Every row gives one point. Each copy is the shape, with its points in the same order, stretched, turned, moved and blurred by noise. Some copies are also mirrored. Which?
In the rows, 128 means zero.

Shape, 6 rows:
[[203  78]
 [ 95  72]
 [115 121]
 [145 174]
 [130 136]
 [123 149]]
Copy 1 (6 x 2):
[[214  81]
 [159 173]
 [131 124]
 [103  64]
 [129  98]
 [113  97]]
Copy 1 is: mirrored
Copy 2, 6 rows:
[[189  53]
 [ 94  75]
 [134 116]
 [176 165]
 [151 129]
 [148 147]]
Copy 2 is: only turned

Shape:
[[172 100 141]
 [ 78 138  68]
 [172 126  84]
 [176 148 129]
 [ 80  96 135]
 [108 122 177]
 [158 116 177]
 [170 150  74]]
Copy 1, 8 rows:
[[153 107 179]
 [115 185  88]
 [168 106 113]
 [138  76 139]
 [100 183 160]
 [ 78 140 175]
 [121 102 194]
 [172 105  96]]
Copy 1 is: mirrored
Copy 2 (8 x 3):
[[176 116 170]
 [ 59 112  90]
 [111 108 186]
 [145 150 179]
 [143 110  72]
 [179 154  91]
 [197 149 147]
 [ 89 129 185]]
Copy 2 is: mirrored
Copy 3:
[[194 122 152]
 [119  80  73]
 [204 125  92]
 [174 161 123]
 [130  69 144]
 [123 124 164]
 [162 140 169]
 [184 139  77]]
Copy 3 is: only turned
Copy 4 (8 x 3):
[[178  96 161]
 [152 165  56]
 [221 134 116]
 [190 145 162]
 [105  99 106]
 [102 115 155]
 [142 102 184]
 [224 163 119]]
Copy 4 is: only turned

Shape (9 x 4):
[[ 95 118 194  98]
 [120 158 149  90]
 [137 146  44 112]
 [120 104 173 120]
 [189 102 118 119]
 [147 105  27  96]
 [110 146 187 127]
 [116 111 166 146]
 [132  65 157  91]]
Copy 1 (9 x 4):
[[123 140 218 111]
 [109 169 159 102]
 [ 95 118  54 147]
 [146 132 197 130]
 [184 129 112 125]
 [111  83  44 135]
 [126 174 200 136]
 [140 138 193 157]
 [162  90 184 108]]
Copy 1 is: only turned
Copy 2 (9 x 4):
[[117 138 218 146]
 [130 171 159 177]
 [126 138  54 173]
 [132 109 179 132]
 [180 107  99 128]
 [129  89  38 184]
 [116 159 203 134]
 [120 127 172 110]
 [141  63 162 140]]
Copy 2 is: mirrored
Copy 3:
[[ 53 167  94 114]
 [105 174 101  98]
 [171  94 105 105]
 [ 72 147 100 141]
 [138 133  83 175]
 [170  64  73 121]
 [ 72 180 125 125]
 [ 75 143 123 148]
 [ 73 121  57 149]]
Copy 3 is: mirrored

Shape (11 x 6):
[[135 134 145 100 109 136]
 [122  88 123 143  96 156]
 [130 158 119 141 198  89]
 [168 205 128 105 193 179]
 [216 175  75 106 192 162]
 [134 162 140 115 205 115]
 [108  91 175 142  75 143]
 [ 80  83  91 112 113 165]
 [114 168 138 135 210  67]
 [128 143 152 159 203 128]
 [100 139 107 155  86 151]]
Copy 1:
[[109 132 158 110 114 164]
 [154  87 157 138 103 167]
 [150 159  77 101 132 101]
 [157 210 108  46 129 186]
 [153 173  80  52 180 209]
 [148 170 108  64 130 111]
 [142 103 203 151  93 144]
 [132  55 127 117  64 159]
 [144 167  78  91 125  71]
 [198 155 116  89 116 112]
 [131 122 128 156  70 165]]
Copy 1 is: mirrored
Copy 2, 11 rows:
[[145 115 128  87 121 137]
 [114  71 112 115  95 145]
 [152 135 167 161 185 154]
 [212 149 129 137 136 218]
 [240 104  91 166 157 194]
 [161 133 171 132 174 177]
 [ 98  97 142  84  73 117]
 [ 83  61 104  93 136 183]
 [142 156 190 148 203 146]
 [151 123 183 162 142 174]
 [101 123  94 127 108 149]]
Copy 2 is: only turned
Copy 3 (11 x 6):
[[146 164 111 108  92 127]
 [178 140  99 109 130 181]
 [131 100 153 161 156  74]
 [ 54 100 112 193  84  94]
 [ 77  37  69 167  94  70]
 [ 99 109 166 151 122  84]
 [198 186 133 111 106 189]
 [144 156  88  79 169 183]
 [128 118 185 159 154  59]
 [125 101 175 179 130 120]
 [170 175  78 153 152 154]]
Copy 3 is: mirrored
Copy 4 (11 x 6):
[[115 151 146 110 103 129]
 [111  95 105 132 100 111]
 [115 185 162 166 197  84]
 [129 200 130 185 154 176]
 [189 197 102 164 162 157]
 [123 191 169 150 182 138]
 [ 91  83 152 110  83 114]
 [ 83 109  72 108 120 118]
 [113 200 187 156 206  86]
 [102 149 170 183 181 112]
 [ 91 125  98 155  88  93]]
Copy 4 is: only turned

Shape:
[[123 153  98  98 107 154 144 103]
 [172 104  75 164 113  92 132 107]
 [131 128 158 135  80  92 196  75]
 [113  82 105 116 170 136 124 104]
 [ 53  67  97 126 112 141 120 119]
 [137 103  60 146 195 160 187  91]
 [ 75 157 172 127 103  86 165 184]
 [113 138 134 101 187 155 161  95]
 [148 142 118 185 202 177 180 139]
 [173  89 162  72 156 172 121 181]
 [ 89 185 128 161  92 124 137 100]]
Copy 1:
[[133 182  80 140 122 141 134 104]
 [141  95 120 162 129 105  59  34]
 [168 146 165 184  41 141 152  67]
 [ 88 102 132 103 157 170 116 104]
 [ 45 165 148 132 118 171  74 127]
 [101  78  69 191 186 193 134  81]
 [135 149 181 184  70  66 133 195]
 [139 122 114 142 165 173 193 126]
 [184  70 103 201 200 163 126 155]
 [170  69  76  50 109 132 119 194]
 [156 206 165 190 144 121 121 107]]
Copy 1 is: only turned
Copy 2, 11 rows:
[[ 94 167 100 127 123 124 134 141]
 [148 110 109 161  82  93  80 161]
 [129  97 137 175  97 102 176 100]
 [121 107 116 107 143 162  73 141]
 [ 46  79 134 127 147 161  81 165]
 [153 128  68 152 166 180  72 171]
 [ 92  93 159 135 164  35 191 161]
 [133 146 108 110 176 150 121 121]
 [187 146 132 158 184 137  98 201]
 [145 143 136  22 114 150 138 186]
 [ 90 149 158 193 147  70 130 135]]
Copy 2 is: only turned

Shape:
[[114 155 147  70 136  80 112 182 105]
 [194 165 168  74 131 110  82 116 126]
 [210 173 122 110  39 113 108 143  93]
 [101 184 144  60 138 155 149 203  72]
 [141 197  93  98 128 116  97 190 120]
 [220 191 185 136 120 101 144 119  67]
 [123  93 135 162 163 150 132 105 192]
 [138  93 143 144 158 103 142  54 140]
 [132 175 143 130 129 123 151  72 146]
 [154 132 153 133 169  91 191 103 136]
 [154 100 137 101 150 107 167 107 195]
 [163 156 177 117  87  88 110 145 154]]
Copy 1:
[[121 149 139  40  91 104 108 125  82]
 [176 130 150  42 119 157  96  60 129]
 [192 167 161 130  64 114 109  46 105]
 [113 182 154  74  65 161 169 139  71]
 [171 213 117  71 109 124 120 119  83]
 [166 134 219 107 140 140 116  37  64]
 [140 110 127 118 182 128  99 162 181]
 [107  63 122 118 188 109 100  97 160]
 [112 154 140 115 168 124 118  85 156]
 [119  97 166  99 192  82 147 107 129]
 [146  90 146  76 168  82 140 122 194]
 [163 146 188  81 108  95  67  95 131]]
Copy 1 is: only turned
Copy 2 (12 x 9):
[[125 133 136  76 135 119  84 205 129]
 [191 167 182  50 143 134  79 147 122]
 [201 189 112  84  83 115 147 150  92]
 [ 88 150 110  85 131 183 143 198 180]
 [134 176  91 124 130 141  72 179 145]
 [222 182 176  88 167 126 180 177 112]
 [135  82 182 147 129 115 100  77 164]
 [167  68 184  94 175 106 129  88 125]
 [151 148 159  97 167  99 143  85 162]
 [184  85 177 115 185  98 153 140 176]
 [185  77 166  98 135  82 100 102 196]
 [176 168 186  88 102  72 109 141 128]]
Copy 2 is: only turned

Shape (16 x 11):
[[ 75 147 139 127 153 125 122 125 122 172 188]
 [117 170 138  81 110 169  81 131 113 139 159]
 [143 150 168  92 186 176 138 121  37  85  79]
 [ 95 177 151 129  94 132  89  98 108 184 135]
 [183  82  75 143 189  97 180  87 161  56  36]
 [ 97 111  93 113 145 135 169 127 127 195 127]
 [138 124 134 188 144 106 134 179 139 171 144]
 [ 82 123 193 111 116 106 111 150 108 150 115]
 [ 73 183 145 136 137 161  71 114 130 205 118]
 [144 105 114  99 158 116 109 138 110 158  91]
 [113 145 142 114 134 183 152  97  76  71  51]
 [ 98 165 123 134 108 112  92 118  52 156 131]
 [176 151 126 128 141  83 189 120 150 151  84]
 [169  75 131 147 130 147 157 117 121 153 114]
 [169  74 131 147 173  90 175  80 147 137 111]
 [152  97  80 140 138 101 189 116 166 104  71]]
Copy 1:
[[102 169 154 114 150  72 149 112  74 150 123]
 [137 124 117 104 117 133 133 127  52 152 148]
 [196 112 115 172 110  95  74 118  26 119  68]
 [153 171 158 133 115  94 114 114  86 169 182]
 [187 136  61 148 168 129 104 122 202  38  56]
 [124 178 151 120 100 101 169  92 129 118  88]
 [ 76 144 102 135 151  68 142 122 137 204 111]
 [126 128 174 122 111  45  93 144  82 174 121]
 [158 181 161 102 126 123 112  76  74 195 142]
 [162 130 100  96  99  85 122 105 108 135  87]
 [182 124 140 181 120 144  58 113  76  83  90]
 [131 161 121 144  93  73  87  92  63 140 172]
 [166 181  87 161 133  81 138 170 162 140  98]
 [155  98 126 154 148  83 164 107 147 138  96]
 [180 140 113 148 170  50 162 126 179 105  76]
 [142 162  99 141 147 121 128 131 190  77  78]]
Copy 1 is: only turned
Copy 2 (16 x 11):
[[ 99 134 195 110 179 154 129 148 117  93 121]
 [ 99 133 137  60 130 190  98 168 122 101 123]
 [155 143  70 158 140 168 102 152 152   7  96]
 [ 67 129 162  92 148 178 129 134 114 127  63]
 [187 120  66 154 121  50 131  31 147  68 154]
 [126 101 141 116 184  97 145 163 116 125 123]
 [137 140 179 164 133 155 166 128 125 152 144]
 [128 109 183 108 103 158 156 147 123  72  74]
 [113 115 185  92 177 192 100 148 129 143  52]
 [168 118 122 130 124 124 119 138  91  97 114]
 [122  98  69 128 129 140 113 118 191  34  88]
 [ 63 122 154 144 121 157 106 148 102  97  79]
 [145 173 106 132 125  82 165 109 137 131 111]
 [142 101  98 137 154 145 188 112 114 113 137]
 [155 127 112 138 164  99 186  63 104  85 124]
 [151 109  98 131 119  63 151  77 149 111 150]]
Copy 2 is: only turned
Copy 3 (16 x 11):
[[ 89 145 134 167 137 151 135 125  88  83 108]
 [129 105 118 135 109 176  85 187 132 102 136]
 [208  85  80  51 164 123  87 143  31  68 160]
 [130 115 180 157 133 151  63 137 133 130 140]
 [148 106  24  50 140  69 206  22 146 134 219]
 [ 88 111 113 152 106 128 180 113  72 163 144]
 [ 61 112 115 147 163  66 138 115 127 120  89]
 [129 110 187  82 128 134 123 136 108 111 105]
 [104  75 166 174 176 192  79 125 117 123 146]
 [129  78  90  79 111 138 125  94 108 156 121]
 [187  86 124  65 141 111 115 133  78  90 233]
 [115 128 160 115 113 120  37 113  87 117 137]
 [143 147  89 107 165  92 158 106 146 181 142]
 [144  80 102 130 116  60 161 113 110 138 127]
 [160 122  82 114 138  74 193  54 124 133 126]
 [106 121  76  94 118  75 207  80 149 159 200]]
Copy 3 is: mirrored

Shape, 15 rows:
[[127 135 117 125 181 102 186 153 126 112 165  89]
 [134 173 216 188 139  59 169 162 132 127 131 150]
 [108 184 122  85 177  84  80  74 122  93 110 147]
 [ 88 247  83  86 121  45  82  60 151 139 156 145]
 [101 148  84  94 173 171 103 172  94 136 161 121]
 [225 141 102  86 117 158 175 191 115 109 155 104]
 [119 134  80 118 137 172  92 138  56 162 140 142]
 [ 94 182 102 188 122 122 170 142  77 130 158  93]
 [112 145  83  98 127 182 187 147 148 134 160 134]
 [ 97 128  89  96 125 112 180 133 120 113 103 142]
 [125 111 130 119 116 114 178 130 150 165 158  94]
 [153 125 200 135 123 158 172 137 133  93  68  91]
 [ 83 166  87 108 142 137 181 166 128 218 125  81]
 [163 124 108 137 121 153 103 200 144  81 107 121]
 [ 87 126 127  79 124 146 150 166  70 119 161 102]]
Copy 1 (15 x 12):
[[162 108  70 103 140  80 194 180  70 128 118 160]
 [115 104 175 178  99 126 207 178 144 114 107 241]
 [ 43 155  66 138  91 128 156 127 115  80 172  77]
 [ 42 102  50 181  20  97 158  94  84 129 206  75]
 [129 150  51  92 106  88  77 165  78 167 105 113]
 [249 130  85  43 107  89 137 138 136 114 156 170]
 [143 129  88  86  77 148  64 120  77 171  86  95]
 [163 116  87 158  83 117 150 132  41 136  58 151]
 [146 122  60  98 135  71 127  90  88 173 111 141]
 [123 103  74  92 117 115 175 102 114 132  86 101]
 [168 103 139 122 132  78 177 124  99 187 122 131]
 [176 176 168 146 172 110 190 121 181  89  85 147]
 [165 137  83 135  92  99 180 139  88 247  64 116]
 [197 118  79 130 136 102 102 166 180  97 114 147]
 [139 151 112  66  95  65 110 147  86 139  74 108]]
Copy 1 is: mirrored
Copy 2:
[[131 159 135  96 145 147 220 128 121  92 149 129]
 [174 132 201 192 177 117 226 134 139 115  94 123]
 [112 115 120 125 152  85 131  53  60  76 114 132]
 [ 75 113 160 109 125  31 144  74  32 136 135 131]
 [116 131 116  58 140 183 128 154  79  92 119 167]
 [188 163 143  53  54 131 158 192 150  81 123  96]
 [121 113 130  94 109 197 107 140  78 120 111 150]
 [ 82 134 176 146 108 186 216 165  98 122 140 132]
 [106 175 123  80 113 145 147 156 153 129 149 188]
 [ 89 116 110 102 113 135 190 101 145 124 109 153]
 [134 144 156 101 137 126 173 123 153 149 164 110]
 [131 147 153 181 137 127 144 129 211  67 108  80]
 [ 62 156 166  44 160 156 178 141 133 152 112 131]
 [158 124  72 118 128 128 146 211 147  78  89  99]
 [114  91 150  83 108 175 156 134 136  93 164 165]]
Copy 2 is: only turned

Shape (18 x 12):
[[100 108 165  80  94 113 135 161 193 171 164 119]
 [160  27 154  65 138 158 172 183 149 168 137 118]
 [114 114 202  82 131 143 138 153 114 136 126  83]
 [118 156 124 180 110 172 124 112 117  53 102 117]
 [ 98 109 168 123 136 105 115 173 134  76 190  35]
 [177  87 161  27  98 144 170 135 103 152 158 117]
 [101 139 126 177 129 205 105 119 120  90 155 155]
 [164 147  84 155 131 229  82 104 128 150  79 125]
 [102 161 182 125 150 131 132 108 119 115 201  43]
 [145 146 206 169 165  81 135 138 169  95 190  75]
 [166 159  69 125 142 179  40 106  96  93 103 158]
 [ 77 140 184 129 184 125 118  98 145  77 153  78]
 [ 72 145 101 171 168 123 138 132 133 125 137 110]
 [111 141 150 144 150 160  88 120  79 119 114 164]
 [112 137 105 169 148 215 110 150  91 145 143 161]
 [139 135  90 138 138 149 129  94 121 111 128 133]
 [191  52 136  84  63 135  65  52  51 194 104 117]
 [ 99 159 207 123 142  86 168 190 116 112 167  57]]
Copy 1 (18 x 12):
[[110 146 132  87 150  96 112 104 200 190 158  93]
 [119  95  99  40 160 145 136 128  97 219 175  78]
 [ 88 145 174 100 166 165 152 135 142 198 114  95]
 [124 152 161 153 108 181 167 204 161  88 125 166]
 [ 48 140 220 110 182 134 173 147 162 115 193  81]
 [134 135 152  46 114 161 156  77 101 207 157 105]
 [164 147 134 153 155 185 159 169 175 124 169 167]
 [160 156  65 158 124 229  89 151 132 106 113 131]
 [ 96 148 214 138 169 171 192  90 182 123 153  90]
 [151  99 225 120 162 113 170 143 189 107 163  70]
 [179 175 124 147 150 202  80 152 100  70 134 182]
 [102 120 208 123 198 159 166 135 185 110 112 139]
 [102 134 124 173 169 128 167 146 150 104 141 130]
 [164 149 153 168 174 178 125 163 124 160 112 166]
 [163 166  87 170 174 189 157 160 131 153 165 135]
 [148 125 126 137 122 167 143 127 127 101 142 153]
 [128  93 160 160  81 222  25  71  67 210 129 139]
 [ 74 162 214 124 167 105 212 150 158 152 143  61]]
Copy 1 is: only turned
Copy 2, 18 rows:
[[ 66 115 128  88 131 120 120 146 132 133  63  57]
 [ 93  69 116 138 205 170 112 133 152 138 121  52]
 [ 88 133 149 120 161 152 141 138  82 144 120  82]
 [132 151 123 133  90 160  93 125  98  57 164 135]
 [114 147 112  83 172  96 145 159  67  76 148  65]
 [ 99  99  95  91 165 199 128 128 141 182 136  82]
 [ 95 161 119 141 113 132  77 124 139  77 174 151]
 [155 168 152 172  78 166  38 136 161 134 163 119]
 [121 198 122  79 161 113 137 122  85 116 131  97]
 [138 139 153  52 162  88 150 106  87  68 121  96]
 [166 141 116 142  72 138  56 169 132 136 189 172]
 [124 159 123 105 163  96 113 110  50  92 121 115]
 [137 166 109 151 129 115 127 131 119  81  99 118]
 [113 145 139 154  99 131 113 134 115 130 161 162]
 [108 170 142 173 114 143  96 150 175 110 164 150]
 [150 140  87 138 113 151  87 114 140 108 142 133]
 [130 106  78 147  70 153 104  86 155 227 208  74]
 [108 154 158  83 166 137 199 158  67  94  94  88]]
Copy 2 is: only turned
Copy 3 (18 x 12):
[[ 62  78 178 169 140 117  88 155 120 118 183  66]
 [ 52   8 143 176  88 174 154 170 173 112 130 115]
 [ 50  81 126 130 132 158 157 133 115 109 113  60]
 [ 91 149  72 109 133  75 159 101 112  58  97 158]
 [116  55 105 202 194 121 157 113 103  63 152  48]
 [ 68  63 111 115  94 200 161 158 137 145 184  97]
 [ 59 130  93 129 183 123 135 105 114  68 104 202]
 [ 86 184  95  89 121 163  88 160 158  66  71 207]
 [107 110 109 134 217 156 148  62 131 112 157  56]
 [146  91 174 163 202 120 198  65 147  87 168  57]
 [143 172  91  53 145 163 110 175  88  66  98 215]
 [112  76 124 107 196 122 146  71 121  80 120  71]
 [121 117 125 152 191  77 117 100 126 127  74 129]
 [ 92 133 129  93 151 153 150 114  82 106  72 169]
 [ 64 138 103 142 178 151 131 145 130 116  67 217]
 [120 132 107  95 146 125 123 119 132 114 114 166]
 [139 137 141  99  37 238  79 128  72 113 119 144]
 [ 90  94 130 175 187 111 211  92 121 129 140  31]]
Copy 3 is: only turned
